Each point is reached from the start by the listed moves, each made 0, 1 or 2 times, or once backwards (-1), plus a little noise. Is the number of moves made odd or even? Then give how often each move was made.
In the rows, zero is written as 128.

Moves:
(1): [151 139 140]
(2): [ 77 128 179]
Start: [136 125 126]
Points:
[130 148 200] => odd (2, 1)
[ 62 113 166] => even (-1, 1)
[ 33 123 226] => even (0, 2)
[182 147 151] => even (2, 0)

Moves:
(1): [146 129 108 139 110 110 120 139 146 126]
(2): [122 120 155 124 118 115 101 128 159 103]
(3): [138 134 125 129 153 122 145 142 141 149]
(4): [ 94 136 127 146 133 137 112 110 139 136]
(5): [139 141 136 145 118 132 135 120 123 125]
(6): [108 101 137 130 102 146 162 139 138 145]
(7): [ 94 153 110 131 118 127 147 158 124 114]
(8): [136 136 125 136 135 151 103 151 122 140]
(9): [118 126 108 125 127 136 123 103 141 115]
Start: [126 132 147 115 153 140 140 133 109 143]
Points:
[ 52 133 171 164 115 175 238 197 131 200] => odd (0, 0, 1, 1, 1, 2, 1, 0, -1)
[ 44 138 105 144  71 180 214 249 134 157] => even (1, 0, 0, 0, 0, 2, 2, 1, 0)
[155 152 113  90 149  57 154 191  98 106] => odd (1, 0, 0, -1, -1, -1, 1, -1, -1)
[211 138 200 125 183 191  93 129 121 155] => even (-1, 1, 1, -1, 2, 0, -1, 2, 1)
[ 93 201 191 161 213 184 119 225 124 192] => even (-1, 1, 2, 1, 1, 0, 1, 2, -1)

Moves:
(1): [131 128 123 126 121 122 122 129 137 125 127 136 127 130 130 118 131 125
 127 127 125 127 127 145]
(2): [123 121 131 120 122 127 138 123 128 131 131 134 143 120 127 136 125 123
 127 118 123 123 137 122]
(3): [123 142 133 117 128 133 130 116 132 120 132 130 117 122 136 126 134 122
 126 134 136 116 130 115]
(4): [123 120 131 130 133 133 130 127 131 125 132 123 131 128 128 137 134 126
 119 127 126 132 129 135]
(5): [134 125 128 132 144 122 133 136 119 123 121 147 121 121 128 131 138 139
 115 121 120 121 134 127]
(6): [136 128 127 107 121 129 128 124 128 128 135 126 130 140 121 137 137 140
 132 130 133 142 126 139]
(7): [111 130 128 123 125 127 119 122 115 127 118 139 128 122 123 119 126 125
 127 114 135 134 131 119]
(8): [120 130 134 128 124 127 129 135 121 122 121 122 119 125 137 139 128 136
 139 123 127 117 123 136]
(9): [116 129 116 129 119 142 134 128 130 110 132 119 121 124 122 133 136 130
 142 122 119 130 152 128]
(10): [120 121 124 136 122 136 124 136 124 124 143 132 131 124 133 120 132 128
 129 134 120 136 123 124]
(11): [129 127 123 129 124 130 131 125 124 134 123 138 123 144 125 140 128 138
 132 127 123 127 127 115]
(12): [120 115 120 120 128 130 121 128 126 130 124 150 127 126 116 118 127 133
 136 134 131 121 128 128]
(13): [145 127 114 121 132 135 131 126 112 116 119 127 127 133 141 126 122 123
 128 131 130 129 131 130]
(14): [130 121 122 124 140 128 116 138 140 123 144 120 115 138 129 122 132 118
 128 110 121 136 121 124]
(15): [128 112 127 137 124 120 143 136 132 128 138 132 119 124 134 131 141 130
 137 136 143 125 131 128]
(16): [128 117 117 124 119 115 126 124 125 133 125 118 128 129 136 132 129 127
 134 140 130 124 128 127]
(17): [123 133 124 124 132 128 134 128 137 129 126 131 131 140 142 113 138 141
 130 122 128 135 125 138]
(18): [133 130 127 128 123 123 136 125 124 126 142 129 133 130 127 122 135 132
 130 122 117 117 112 127]
(19): [134 117 128 115 118 137 123 135 115 119 114 118 124 120 132 129 127 143
 121 115 135 121 118 129]
(20): [129 125 137 123 127 128 124 123 135 130 117 131 134 130 127 134 143 126
 134 128 125 130 125 119]
(21): [131 121 139 123 127 126 133 128 130 114 119 122 128 134 131 133 118 146
 134 133 136 141 134 127]
(22): [123 132 130 140 130 136 120 120 135 141 121 135 105 125 120 131 127 126
 130 127 117 138 120 139]
(23): [139 122 124 123 123 129 114 123 128 130 129 133 129 127 126 133 129 133
 132 127 129 123 133 140]
(24): [135 138 121 126 129 129 126 130 136 120 127 133 136 129 123 131 121 130
 129 126 130 129 125 127]
Start: [124 130 139 122 137 128 125 113 118 143 136 128 129 127 123 132 132 128
 130 120 114 134 121 138]
Points:
[165 110 109  48  96 174 110  89 148 103 161  96  79 113 146 178 174 108
 171  48 109  61 105 141] => even (0, 2, 2, 0, -1, 0, -1, 1, 1, -1, 0, 0, 1, 2, 1, 0, 0, 1, 2, 1, -1, 1, 2, 1)
[132 118  85  40  84 138 110  83 127 140 216 101 112 170 117 156 160 101
 142 109 103 135  67  59] => even (0, 1, 2, 0, -1, 2, 0, -1, 0, 1, 2, 0, 0, 2, 0, 2, -1, 1, 1, 0, -1, 0, -1, 1)
[ 67 103 146 112 119 158 143 123 224  95 206  79 155 154 119 121 172 126
 175 140  87 241 177 155] => odd (1, 1, 0, 1, -1, 1, -1, -1, 2, 2, -1, 0, -1, 1, 0, 0, 1, -1, -1, 1, 2, 0, -1, 0)
[160  80  48 119 132 116 180 183 108  80 198 186 119 124 213  95 196 150
 149  83  87  89 165 189] => odd (2, 2, 0, -1, 2, 0, -1, 1, 1, 2, 0, 0, 2, 1, 2, 0, 2, 0, 0, -1, -1, -1, 1, 0)
[100 113  86 110  75 155  98  79  93 136  89 109  90 126 129 154 116 134
 195   7  68 132 147 155] => even (0, 2, -1, -1, -1, -1, 2, 1, 2, -1, 1, -1, 1, 1, 0, 1, 1, 1, 1, 0, 0, 2, 2, 0)
[187  62  84  85 144 220  13 119 123 124  74 169  80 192  79 144 113 171
 172  89 111 209  84 127] => odd (-1, -1, -1, 0, -1, 0, 0, -1, 0, 1, 2, 2, 2, 2, 0, -1, 0, -1, 2, 2, 1, 2, 2, 2)
[ 93  89 124  73 175 114  96 148  87  70  87 195  62 119 161  78 131 229
 122  18 118  98  43 143] => odd (0, 0, 1, 1, 2, -1, 2, 2, -1, 0, 0, 2, 0, 2, 0, 1, 2, 2, 2, -1, 2, 1, 0, 2)
[173  27  89  68 117 149 169 150 135  55 119  86 112 201 185 161 197 216
 192 109 145 194 192 196] => odd (1, 0, -1, 1, 0, 1, -1, 0, 2, 0, 1, 0, 2, 1, 2, 0, 2, -1, 1, 1, 2, -1, 1, -1)
[185  98  72 116 154 131  96 150 109  89 174  96  95 169 171 213 134 115
 153 138  76 156 123 148] => even (0, 0, 0, 1, 1, 1, -1, 2, 0, 2, 1, -1, 2, 2, 0, 2, -1, -1, -1, 0, 0, 0, 1, 2)
[154 136  93  65  71 132 189  64  94  72 164  75 174  87 197 176 190  94
 162 131  84  34 168 149] => odd (1, 2, 2, 1, 0, 0, -1, 1, 2, 0, -1, -1, 2, -1, 0, 2, 0, 2, 0, 1, -1, -1, 1, 0)
[138 112 177 155 184 144 209 131 164 110  88 137  72 179 151 209 225 225
 160 146 110 242 159 226] => even (0, -1, -1, 2, 2, 2, -1, 1, 1, 0, 0, -1, 1, -1, 2, -1, 2, -1, -1, 2, 2, 2, -1, 0)

Moves:
(1): [134 122 115 134 128 119 133 120 122 131 134 114 143 125 138 135 129 120
 135 141 124 120 125 126 125 130 121]
(2): [125 125 124 129 136 118 133 128 135 119 119 125 122 125 114 132 137 123
 131 122 125 119 130 127 137 142 144]
(3): [128 129 143 125 129 131 134 137 137 132 128 135 130 126 118 130 130 137
 128 139 135 127 132 124 139 126 132]
(4): [121 122 134 119 129 126 115 125 133 123 120 123 129 117 132 124 132 128
 126 122 130 130 125 126 125 129 127]
(5): [134 116 125 136 144 122 128 130 126 136 124 135 114 123 117 134 141 111
 115 132 121 133 118 139 141 136 138]
(6): [132 128 127 124 141 134 137 126 134 126 112 122 117 128 128 128 130 125
 126 142 138 120 139 139 127 139 135]
(7): [133 126 124 123 130 130 124 137 134 121 131 129 122 132 125 131 117 124
 128 127 123 130 123 127 134 135 132]
(8): [134 144 121 115 132 138 130 125 133 137 124 137 134 141 127 128 132 128
 134 135 122 126 127 136 129 124 128]
(9): [131 142 137 118 133 116 125 126 134 133 130 139 132 129 121 121 130 117
 134 119 132 126 131 114 122 127 127]
(10): [126 129 125 126 127 132 130 117 117 118 139 133 125 138 126 130 125 116
 130 129 137 115 115 127 122 132 134]
(11): [123 118 126 131 106 126 121 115 120 128 140 132 137 128 130 129 118 113
 131 134 141 143 119 119 113 122 124]
(12): [132 130 125 129 127 129 131 131 120 129 133 133 129 122 136 124 123 125
 128 133 131 141 127 133 130 129 130]
(13): [131 131 125 131 122 119 131 121 122 127 123 132 132 130 116 133 126 139
 121 134 136 139 121 128 131 125 120]
(14): [128 116 130 119 120 124 151 130 131 116 130 121 137 129 129 137 113 123
 119 119 142 133 132 135 108 132 117]
(15): [125 117 115 144 124 130 129 106 127 124 142 132 117 115 127 121 123 117
 138 127 127 113 119 120 128 141 129]
(16): [132 130 117 142 125 132 124 135 135 127 136 141 132 139 142 118 134 134
 139 128 135 127 129 139 134 113 137]
(17): [128 139 130 142 127 123 136 116 128 124 132 131 130 130 126 130 131 110
 134 128 126 141 117 126 124 126 128]
(18): [131 118 117 132 151 146 141 123 151 129 127 121 128 157 144 115 135 134
 122 125 113 151 141 129 129 131 126]
(19): [125 129 138 114 132 134 127 127 135 129 137 126 136 132 131 126 123 131
 129 132 136 130 140 145 129 134 135]
(20): [136 129 134 131 133 124 133 123 107 123 123 140 117 129 137 125 116 111
 119 127 118 120 129 126 135 115 126]
(21): [135 139 124 122 122 130 129 122 129 124 129 131 132 122 138 112 132 121
 124 140 122 133 125 134 118 131 124]
(22): [118 122 119 129 135 127 127 131 126 123 127 132 120 124 112 132 126 129
 133 128 122 120 122 134 129 142 124]
(23): [130 126 146 132 131 142 116 133 115 127 108 123 135 135 127 130 130 116
 134 121 141 105 136 121 141 129 130]
(24): [139 122 124 128 126 130 127 126 123 120 126 128 127 132 130 123 137 131
 129 126 128 132 125 133 118 119 133]
Start: [138 126 123 127 125 137 121 120 123 138 123 131 140 130 122 128 122 113
 133 138 128 129 136 123 126 132 105]
Points:
[172   7 112 181 195 155 166  80 133 103  16  56 130 138 146 130 175 101
  98 138 177 160 185 151 158 173 138] => even (1, 2, 0, 2, 1, 2, -1, -1, -1, -1, 0, 2, 2, 1, 1, 0, 0, 2, 0, 0, -1, -1, 2, 2)
[218 200  85  37 170 144 148 108 107 120 105 180 133 186 129  84 114 137
 105 206  52 158 122 144 131 113  87] => even (1, 0, 1, 0, -1, 0, 2, 2, 1, 1, -1, 1, 2, -1, -1, -1, -1, 1, 0, 2, 2, 1, -1, 2)
[129 122 103  92 170 142 236 162 192 102 115 141 132 166 120 110  83 143
  95 131  90 220 195 165 118 171  88] => even (-1, 2, 1, -1, -1, 0, 0, 0, 0, -1, 0, 2, 0, 2, -1, 0, 0, 2, 0, 1, 1, 2, -1, -1)
[123 134 162 115 106  69 140 181 160  94 119 119 204  83 140 134 127 114
 167  81 167 124 162 123 114 112 119] => odd (1, 2, 1, 2, -1, -1, 0, -1, 1, -1, -1, 1, -1, 2, -1, 2, 1, -1, 0, 0, 0, 0, 0, 0)
